Each row is a point. To make a cloud, some directions were put in groups of two or more. Within a group, all points are equally far from the middle, so they leave a hole (a ring in 2 directions, a hollow ball in 3). The other directions are filled evenly. Then the cloud was stretched, turned, moved and blurred a little. How many holes are there, and how many directions does each take, smallest first?
(in the rows, 128 means zero)

Cloud, 14 rows:
[[107  85]
 [147 115]
 [147 115]
 [116 134]
 [147 106]
 [ 98 129]
 [112  85]
 [ 87  96]
 [ 87  95]
 [147 115]
 [131 132]
 [ 86  98]
 [147 106]
 [ 90  93]]
Holes: 1 (2)

Cloud (20 x 3):
[[110  88 148]
 [105  86 144]
 [ 97 142 143]
 [103  90  92]
 [125 138 172]
 [133 112  98]
 [110  83 140]
 [139 133 169]
 [107 142 166]
 [118 136 173]
 [145 142 150]
 [123 138 115]
 [ 91  83 114]
 [142  90 129]
 [116 150 140]
 [106  88 146]
 [ 99  84  97]
 [137  94 104]
 [ 94 117 101]
 [ 95  94  94]]
Holes: 1 (3)

Cloud:
[[132 166 147 112 147 156]
 [140 128  98 114 116 106]
 [133 155 170 134 111 124]
 [138 175 154 128  86 133]
 [140 130  92  79 107 146]
 [103 156 130 126 126 148]
 [134 156 167  96  85 166]
 [106 123 163 144 103 103]
 [162 155 101 137  98 108]
 [131 130 164 180 105 115]
 [138 143  87 121 146 109]
 [142 137 116 167  93  91]
 [ 86 137 149  91 103 152]
 [155 127  97  86  86 116]
 [113 110 102 162  98 123]
 [163 148 169 123  92  72]
 [136 118  85  78  91 156]
 [ 95 110 152 126 101  98]
 [124  76 125 163 101 142]
 [133  70 125 145 134 159]
 [124 124  80 156 125 102]
 [139 153 168 115  89  97]
 [148 104 100 122 101 119]
 [139 146 137 117 133 110]
 [104 126 156 114 135 112]
 [136 126 208 113  88 107]
 [130 112  98  99 121 159]
 [145 106 151 173  87 112]
 [132  92 104 153 134 128]
 [160 120 163 112 139 111]
 [160 130 121 114 162  91]
 [ 90 102 131 173 131 136]
 [145 114  79 145 104 164]
 [134 144 120 175 140  76]
 [115 117 127 121 159 136]
 [107 118 172 147  98 137]
 [141 178 130  97 146 143]
 [ 93 113 145 116  97 147]
 [138 140 125 119  71 110]
 [155 170 116 105 144 150]
 [109 132  97 164 125 111]
 [126 100 137  96  56 121]
 [103 140 135 164 106 118]
 [151 103  79 103 119 157]
 [159 121 180 135 103 103]
 [173 160 103 143 133  94]
 [104 167 155  92  98 158]
 [121 161 162 111  83 144]
 [ 94 129 111 159 103 133]
 [128 166 182 109  99  95]
 [118 120 120 132 171 107]
 [108  85 138 106  83 166]]
Holes: 0
